Every row gives one point. The points of each table are mixes of a few directions, plus a little noise. Count the directions of each table, and those that both share. Where both have some left over, give the other angles between the two spaces (their principal angles), to ten degrees, smallest first.

First (7 x 2)
[[ 26 -21]
 [-29  24]
 [ 60 -51]
 [-26  22]
 [ -3   3]
 [-58  49]
 [ 30 -25]]
Second (4 x 2)
[[ 30 -28]
 [-50  45]
 [-23  18]
 [ 43 -33]]
Directions: first 1, second 1, shared 1

First (4 x 3)
[[  2  60 -28]
 [-10 -28  15]
 [ 44 -31   6]
 [-36  -2   7]]
Second (6 x 3)
[[ -2 -20  15]
 [ 22  25   2]
 [  1 -42  35]
 [-24  20 -40]
 [ 38  -5  42]
 [-37  16 -52]]
Directions: first 2, second 2, shared 1; angles 50

First (6 x 4)
[[ -1  -1   6   1]
 [  4   3 -15  -1]
 [-29 -13  60  -7]
 [ 13   3  -1  10]
 [-13  -2  -4 -11]
 [ 27  12 -46   9]]
Second (7 x 4)
[[-19 -23  -6 -13]
 [-23 -25 -16 -20]
 [ 15  26  21  12]
 [-37 -12   5 -26]
 [ 17  -2   6  14]
 [ 27  17   8  21]
 [ 22  21 -18  10]]
Directions: first 2, second 3, shared 2

First (7 x 8)
[[ 12  10  17   9 -34  10 -26   7]
 [ 15 -48  -7   5   2  21  17  31]
 [-19  36   1 -12   1  -9   8 -20]
 [  5 -39 -34   1  56 -12  -6  30]
 [-15  31  -2 -11   1  -1   1  -2]
 [ 10  -4   7  14  11 -30 -25 -31]
 [ -7  13  18  -8 -35  19  33 -13]]
Second (9 x 8)
[[ -6   8 -14  -8  12  10  -2  30]
 [  5   3 -14  -6  44  -7   5  18]
 [-15 -34 -14   1 -17   5   9  -2]
 [-19 -45 -20   8  -4 -17   0 -26]
 [ 22  51  44  -1 -42  23  -4   1]
 [ 20  54  34   1 -16   4 -16  -4]
 [ 17   0   1  -2  34  -2  19   7]
 [-20 -60 -20   8 -11 -12  11 -29]
 [ -2  23   2  -1   0  -3 -18   5]]
Directions: first 4, second 4, shared 3; angles 80

First (7 x 9)
[[-10  16  32  14 -19  60 -53 -40 -15]
 [ 14   8 -13   3  10 -27  21  -9  26]
 [ -4  -7  -9  -1 -12   1 -19   9  11]
 [-24 -24   3 -11  13 -29  26  16  19]
 [ -4   0  36 -17   5 -15  -4  26  -6]
 [ 33  18 -17   0 -13  23 -14  22 -54]
 [ -7 -11 -33  12  17 -15  44 -23  15]]
Second (7 x 9)
[[-49 -27  43 -13  -2  13 -18  15   0]
 [ -9  -9 -17  10  22   0  49 -27  -6]
 [  8  -3  -9  -5 -21  13 -35  24 -12]
 [-28  -2  10  19  -5  39 -18 -51  13]
 [ 31  31  11   6   5  12   0 -14 -30]
 [ 25   8 -17  -4   5 -32  15  15  10]
 [ 19  -3 -24 -12  -3 -42   4  35  25]]
Directions: first 5, second 5, shared 5

First (10 x 12)
[[ -1  -1   0   9 -12  -1  -8  -4  -5   7  -1  -7]
 [  8  13 -12   3  -7   3   8  -5   8   7  -8 -15]
 [  6   6  -8   9 -15   1  -2  -5  -2   9  -5 -14]
 [ -5 -15  13  -1  -1  -4 -12   6 -16  -6   8  13]
 [  0   8  -2 -25  39   3  27   8  22 -19   1  18]
 [ 11   3  -5  -1  -8   1   0   4  -8  -2  -2  -4]
 [-34 -13  18   3  24  -4  -4 -11  22   5   9  16]
 [ -5  10  -2 -25  44   3  30   5  30 -18   1  18]
 [ 20   4  -8   6 -27   1  -7   4 -21   3  -5 -14]
 [  0 -15   8  22 -38  -4 -31  -3 -30  14   3 -10]]
Second (11 x 12)
[[ -8   3  12 -14  60  -3  29   0  34 -21  -1  22]
 [  5   0   1  12  -3  -2  -3  -6   0   6  -7  -8]
 [ 14 -16  -4 -17 -16   3 -20  12 -26  10   0   7]
 [  8  -3  -3   4  -9   0  -8  -2  -7  10  -6  -7]
 [  3   2   5  26 -11  -6  -5  -9  -5   3  -5 -14]
 [-27  20 -36 -32 -39  18   8   8   6   5  21  -4]
 [  6  -2   9  25 -11  -6  -9  -6 -10   2  -5 -11]
 [ -5   0  -2 -34  43   4  19   7  24 -10   1  24]
 [  0   2   7  14   6  -4   2  -4   3  -5  -2  -3]
 [  8  -3   1   5  -2  -2  -6  -3  -3   8  -7  -5]
 [ -4  -3   7   9 -15  -2  -7   4 -16 -10  11   1]]
Directions: first 3, second 4, shared 2; angles 70
